Rows are points. The ring and each string are closed loops that go straight from each point to the next, and from the last back to the first. Before rounding, they use only three directions, however many columns there are. How many times does the string pass through the ring? Passing back the other way cancels.

Ring (10 x 4)
[[ 42 -41 -41  15]
 [ 41 -32  -9  23]
 [ 30 -20  16  16]
 [  9 -13  30   2]
 [-13 -19  23  -6]
 [-26 -32   2  -7]
 [-24 -46 -34  -9]
 [ -9 -48 -54 -12]
 [ 13 -47 -65 -11]
 [ 33 -44 -60   1]]
String (20 x 4)
[[ 13   0  59   4]
 [ 16  12  43 -29]
 [ 10 -18   5  -8]
 [ 12  -8  20 -14]
 [ 19   5  45 -14]
 [ 23 -10  44  15]
 [ 36 -18  36  32]
 [ 56 -11  17  16]
 [ 41 -18 -12  -5]
 [ 21 -37 -21  11]
 [ 38 -55 -38  41]
 [ 62 -43 -58  16]
 [ 57 -30 -52  -6]
 [ 25 -28 -27  -7]
 [ 20 -54 -29  35]
 [ 26 -48 -23  32]
 [ 19 -28 -16  -2]
 [ 30 -18  -6  -5]
 [ 12 -37  -6  19]
 [ 14 -27  33  32]]
Times through: 2

Ring (9 x 9)
[[ 30   9  -1 -28 -14  -9 -16  38  14]
 [ 13 -24  -4 -49  -8  -7  -5  23   5]
 [  2 -45  -8 -43  -3   0   9   3  -3]
 [  4 -60 -20 -16  -3  15  24 -10 -17]
 [ 20 -58 -35  28  -8  30  35 -11 -28]
 [ 28 -36 -29  50  -9  30  32 -10 -21]
 [ 30   6  -3  49  -8  15  16  -8   5]
 [ 30  29  12  29  -9   0  -1   4  21]
 [ 33  29  10   2 -12  -7 -13  24  22]]
String (24 x 9)
[[ 29 -32 -28  70  -8  35  38 -21 -21]
 [ 40 -64 -61  66 -16  49  44   1 -48]
 [ 38 -71 -63  45 -17  45  39  10 -50]
 [ 16 -34 -15   8  -6  14  19  -5  -9]
 [ -1 -26   8  -6   2   3  18 -26   8]
 [-12 -59  -3 -11   6  12  32 -40  -7]
 [ 13 -95 -52   3  -8  36  41  -6 -46]
 [ 26 -64 -45  10 -12  29  27  11 -34]
 [ 15 -31 -12   2  -6  11  16  -4  -6]
 [  1 -35  -1   4   1  10  24 -27   0]
 [  5 -41  -8  21   0  18  31 -31  -8]
 [ 11 -24  -4  21  -2  14  23 -22  -1]
 [ 23 -19 -12  11  -9  11  13   3  -3]
 [  6   2  19  21   2   2  15 -30  19]
 [ 28  19   7  67  -5  15  19 -23  13]
 [ 40  30   2  69 -11  14  10  -4  13]
 [ 43   4 -18  38 -16  16   7  20  -3]
 [ 21   4   6  11  -6   2   5  -1  13]
 [ 10  17  25   6  -1  -7   2 -15  28]
 [ 17  49  39  30  -1 -10  -3 -18  42]
 [ 16  50  41  38   0  -8   0 -25  43]
 [  5  28  38  22   4  -8   6 -33  37]
 [ 21 -12  -5   8  -8   7  10   2   2]
 [  6   3  19  26   2   3  17 -33  19]]
Times through: 3

Ring (6 x 14)
[[ 23  23   7   8 -10   1  42 -32   5   4 -12 -33   9  36]
 [  5 -40  36  -4  26   7  39  -1  14  -8  35   1  15   0]
 [ 10 -55  39 -12  30  15  13  26   0   3  40  33  -5 -18]
 [ 31  -8  13 -10  -2  15 -14  25 -29  21   0  49 -37  -2]
 [ 33  41  -6   1 -24  -3   7 -16 -28   2 -28  31 -27  33]
 [ 32  57 -11  10 -30  -7  29 -40 -14  -1 -37  -7  -9  51]]
String (23 x 14)
[[  0 -14  27   5  17  -9  63 -35  22 -33  24 -10  32  24]
 [ -6 -29  33   1  26 -10  62 -30  22 -43  36   9  34  16]
 [ -7 -59  47  -4  40   4  56  -7  29 -23  53  -5  33  -4]
 [ 20 -45  34  -8  21  25  14  24   4  29  28 -10  -5 -13]
 [ 26 -10  18  -4   3  14  11   8  -9  20   4   5 -14   6]
 [ 13 -19  24  -4  12   4  24  -1  -3  -7  18  24  -2   6]
 [  2 -67  44 -15  38  11  15  27   1 -11  52  52  -2 -24]
 [ 24 -68  40 -21  29  34 -24  64 -19  39  39  49 -36 -40]
 [ 39 -19  17 -12   0  30 -21  41 -25  51   1  17 -41 -12]
 [ 20 -12  18  -6   6   7  10   7 -14   2  10  35 -16   5]
 [ 30  -1  12  -6  -4  14   0  13 -20  21  -3  22 -26   6]
 [ 18  -1  14  -5   1  -2  13  -3 -17 -13   5  49 -15  13]
 [ 34  24  -2  -5 -18   2 -11   5 -38   6 -19  60 -40  17]
 [ 45  44 -11  -2 -31   8 -15   2 -40  26 -38  34 -46  26]
 [ 42  33  -4   0 -24  12  -3   0 -28  31 -30   8 -34  24]
 [ 40  34  -4   1 -23  10   3  -6 -23  26 -29   2 -28  27]
 [ 22  30   2   4 -14  -8  29 -29 -11 -14 -15  16  -5  36]
 [ 19  57  -8  12 -24 -22  48 -59  -7 -34 -28   9   7  58]
 [ 24  59  -9  13 -27 -17  48 -58  -5 -21 -32 -11   7  59]
 [ 18  53  -5  15 -22 -18  58 -63   4 -27 -26 -20  17  60]
 [ 41  63 -11  15 -35   5  39 -44   0  29 -47 -73   0  57]
 [ 33  23   5   5 -14  11  25 -16  -3  26 -19 -35  -6  29]
 [ 18   4  15   2   0   2  34 -18   2  -3   2  -6   4  23]]
Times through: 4
String (29 x 14)
[[ 17  26   5   6  -9 -10  40 -36  -3 -20  -9   7   5  38]
 [ 21  69 -13  15 -30 -24  52 -67  -7 -34 -36   0   8  66]
 [ 43  95 -29  15 -52 -13  27 -56 -24   2 -65 -13 -17  71]
 [ 49  61 -16   6 -40   8   2 -17 -28  35 -50 -13 -33  42]
 [ 36  29   0   1 -19   8   9  -9 -19  20 -23   1 -22  27]
 [ 13  19   8   3  -5 -13  37 -33  -6 -30  -3  28   3  33]
 [ 25  63 -13  10 -30 -20  35 -52 -17 -28 -35  20  -5  57]
 [ 34  78 -21  13 -41 -16  31 -53 -21 -12 -50   3 -11  64]
 [ 45  63 -15   8 -38   4  13 -27 -22  25 -48 -19 -23  47]
 [ 33  24   3   2 -16   7  16 -12 -13  18 -19  -6 -15  27]
 [ 19  23   6   5  -9  -7  38 -32  -3 -14  -9   2   4  35]
 [ 14  35   4  12 -11 -16  60 -56   9 -29 -13 -19  22  51]
 [ 16  25   8  12  -7  -7  60 -49  15 -14  -9 -39  24  45]
 [  2  -5  21   4  11 -12  54 -34  11 -37  17  12  22  26]
 [ 17  -4  17   0   4   2  29 -11  -1  -4   7   7   1  17]
 [ 25 -14  21  -3   6  17  19   6   0  24   7 -16  -6   6]
 [ 12 -49  39  -6  28  20  30  13  15  15  35 -17   9  -9]
 [ -9 -71  51  -8  46   5  49   3  25 -26  61  14  29 -13]
 [ -3 -44  38  -5  31  -1  42  -6  13 -29  42  27  18  -1]
 [ 16  -9  19  -2   7   2  26  -7  -3  -7  11  18  -2  13]
 [ -5 -36  35  -4  28  -8  47 -14  12 -40  39  34  20   6]
 [-14 -69  51  -7  47  -2  54  -4  25 -41  64  27  32 -10]
 [  0 -32  33  -3  25  -4  45 -13  12 -30  34  22  19   7]
 [ 23 -11  19  -3   5  12  19   2  -3  15   7  -2  -7   9]
 [ 29 -13  21  -2   4  22  19   7   2  35   4 -32  -6   7]
 [ 19  -6  21   5   5  11  45 -19  16  13   6 -48  16  21]
 [ 18  18  12  11  -4  -1  58 -41  17  -2  -6 -51  23  39]
 [ 13  18  10   7  -3 -10  50 -39   6 -22  -2  -7  15  37]
 [ 21   8  11   1  -3   1  25 -14  -6  -2  -3   8  -5  22]]
Times through: 0

Ring (10 x 14)
[[-46  49  -8 -31 -25   2 -13  12 -38 -39   3 -14 -17  -3]
 [-45  36 -14 -11 -11  12  -1  15 -37 -40 -16  -9  -7 -13]
 [-33  14 -20  15  11  26  12  15 -31 -39 -38  -3  11 -21]
 [-18  -9 -23  22  28  41   7  15 -15 -43 -54   7  34 -24]
 [-12 -16 -20   2  24  45 -14  13  -2 -49 -52  15  46 -18]
 [ -4 -12 -12 -20  16  41 -34   9   6 -49 -35  13  46  -7]
 [ 10  -5  -3 -22  14  32 -35   3   5 -38 -13   0  36   3]
 [ 18   9   5 -15  11  20 -27  -1  -4 -25  11 -18  17  11]
 [  6  28   7 -19  -2   7 -21  -1 -17 -21  24 -27  -3  13]
 [-23  47   2 -33 -20  -1 -21   5 -30 -29  23 -24 -17   8]]
String (25 x 14)
[[  3  17  -1   5  12  16  -3   3 -20 -22   3 -23   4   1]
 [-22  28  -5 -26  -9  13 -21   8 -21 -37  -1 -10   3   0]
 [-57  64  -3 -66 -46  -7 -37  11 -36 -45  20 -13 -24   6]
 [-69  76  -4 -62 -53 -14 -26  13 -48 -43  23 -18 -39   4]
 [-32  44  -6  -7 -11   3   3   9 -41 -28   5 -24 -19  -4]
 [-23  33  -7   3   0   9   6   9 -35 -27  -2 -22 -10  -6]
 [-19  22  -8  -9   1  18  -9   9 -23 -35 -10 -11   6  -5]
 [-60  56  -8 -57 -40   0 -31  14 -35 -49   5  -7 -18  -1]
 [-87  92  -2 -95 -75 -22 -46  14 -49 -52  33 -14 -47   9]
 [-30  60   4 -34 -28 -10 -16   5 -39 -25  33 -31 -31  10]
 [  2  27   2   2   6   9  -2   2 -25 -18  15 -29  -6   5]
 [-12  23  -3 -21  -3  15 -21   6 -17 -33   2 -13   6   2]
 [ -3  31   7 -47 -14   8 -42   0 -10 -32  25 -17   3  16]
 [ 35   7  13 -19  14  18 -34  -6   3 -18  26 -25  18  20]
 [ 46 -13   6  17  38  31 -12  -5   5 -15   2 -22  32   8]
 [ 19  -6  -3   8  27  31 -12   2  -3 -27 -13 -11  30  -1]
 [-10   6  -8 -27   4  28 -32   8  -4 -44 -17   3  28  -2]
 [-20   6  -9 -50  -6  30 -51  10   3 -55 -22  14  35  -1]
 [-17  -6 -10 -71  -8  39 -74  10  19 -66 -29  28  54   2]
 [ 15 -19  -6 -22  21  42 -42   4  16 -44 -25   9  52   1]
 [ 22 -10  -4  11  31  34 -11   2  -1 -27 -16 -10  33  -1]
 [ -6   9  -6 -15   7  25 -21   6 -10 -37 -12  -5  20  -2]
 [ -6  16   1 -47  -8  20 -48   4  -1 -41   4  -3  21  10]
 [ 26  17  13 -24   5  12 -33  -5  -3 -18  31 -27   9  20]
 [ 25  20  10   4  14  10  -8  -4 -16 -10  27 -36  -1  14]]
Times through: 5
